Each row is a point. The window is the flat piece filled in between its corners: a triangle in 3 columns, a solid with four corners in 4, and so on. A path goes straight from each point to the next, and from the last back to the first. List the points from which the path goes on through the window.

Window (4 x 4):
[[  1 -42 -47   9]
 [ 30  42   7 -26]
 [-50  36 -27 -44]
 [-16 -37  79  28]]
Path:
(1): [-23 -13  67  38]
(2): [  3 -69  67 -13]
(3): [  8 -86  81 -19]
(4): [-35  19  48  60]
(5): [18 29 -1 60]
(6): [ 20 -12  16 -18]
(7): [ 31 -30  -2 -43]
(8): [-15  43 -29  21]
Through the window after points: 1, 3, 7

Window (6 x 6):
[[ 47  39 -30 -32  28   6]
 [-40  58 -42 -49  66 -21]
 [  7 -40  12  70  14 -17]
 [ -4 -47  58  45 -19  19]
 [ 45 -66  55  17  26  -9]
 [  9  78   0 -14  73  -5]]
Path:
(1): [ 33  58  10  -1  31 -69]
(2): [-38  33 -22 -18  87  58]
(3): [ 1 14  5 -5 63 30]
(4): [ 23  28  19 -21  21 -32]
(5): [ 31   1  48  31   2 -65]
(6): [ -1 -35  22  11  53  35]
(7): [ 20 -69  12  40  58  44]
(8): [ 45  -9  68  -9  -4 -63]
(9): [  8 -34  31  32 -21 -31]
(10): [-24 -70 -14  31  52  41]
(11): [ -1 -38  34  74  50  66]
(12): [ 18 -27   1  38   2 -56]
Through the window after points: 1, 7, 11

Window (9 x 9):
[[ 25  50 -21 -37 -44 -26  36  20  25]
 [ 47   1 -20  -2  -6 -42 -14 -22   7]
 [ 34  12  24 -22   4  12  34  34  37]
 [-21 -41  -9  18 -12 -21  35  -9 -36]
 [-33 -95 -21  -8 -19  21 -76  58  18]
 [-33 -13  32  11 -36 -26  20  19  11]
 [  1  20  26  12 -18  17  16  21 -15]
 [-38  40  15  11   2   6  52  -9  13]
 [  0   5   8 -65 -20  -8 -15  14  15]]
Path:
(1): [ -9 -21  -8  -9  21 -24 -25  36 -12]
(2): [-27   7  -6  -9  21 -38   3  23  -6]
(3): [ -6 -19   3  -6 -80  19   6   6  27]
(4): [  5 -13  -4  -9 -27  57  11 -29  13]
(5): [-27  18   9  -7   2 -54  30  36  25]
(6): [ -8  15   7   9  19  -3  23  53 -28]
(7): [  4   2  26   1 -55  12   5 -25  21]
(8): [ 30 -10  -4   2 -48   4  -4 -14  24]
Through the window after points: 6, 8

Window (11 x 11):
[[-35  -6 -41 -14  14 -32 -15  -2 -18 -33   6]
 [-23 -14 -23  47 -44  -3  30 -39  45  29  22]
 [ 21  14  46  52 -62  19 -57  68   4  30 -16]
 [-19 -17  52   3 -45  17 -25 -17 -21  13 -63]
 [ -1 -29 -25  17  44 -13 -11   7  24 -20 -20]
 [ 31   5  24  53  10 -36 -27 -11 -39  16 -19]
 [ 63 -70 -26 -17  49   2 -38   8   3  74  31]
 [ -3  24  62  31  15  72 -66 -95  34  41  47]
 [-11 -20  18  37   3  -8  40 -35  11   7  64]
 [-46 -34   2   9 -18 -15  25  37 -22  72 -66]
 [ 28  22  12 -61  -8   3 -13  21  32  36  16]]
Path:
(1): [ -7 -12  20  36   8  59  58  -9 -32   8 -46]
(2): [ -4  -7  15  16  -6  18   1   2 -25  11 -22]
(3): [-27 -28   4   4 -11 -23  -8  -7   9  26 -11]
(4): [  2 -42  14   8 -25 -39 -42   7  23  19 -15]
(5): [  6  51  11  25   4  63 -25  29 -35  21 -35]
(6): [ -3  37 -37  21   3  51  35 -40   5  19  16]
(7): [  7 -15  17   6 -11 -29 -20   4   9  22   4]
(8): [-14 -27 -10 -16   4 -65 -59 -33  45  29  39]
Through the window after points: 2, 6
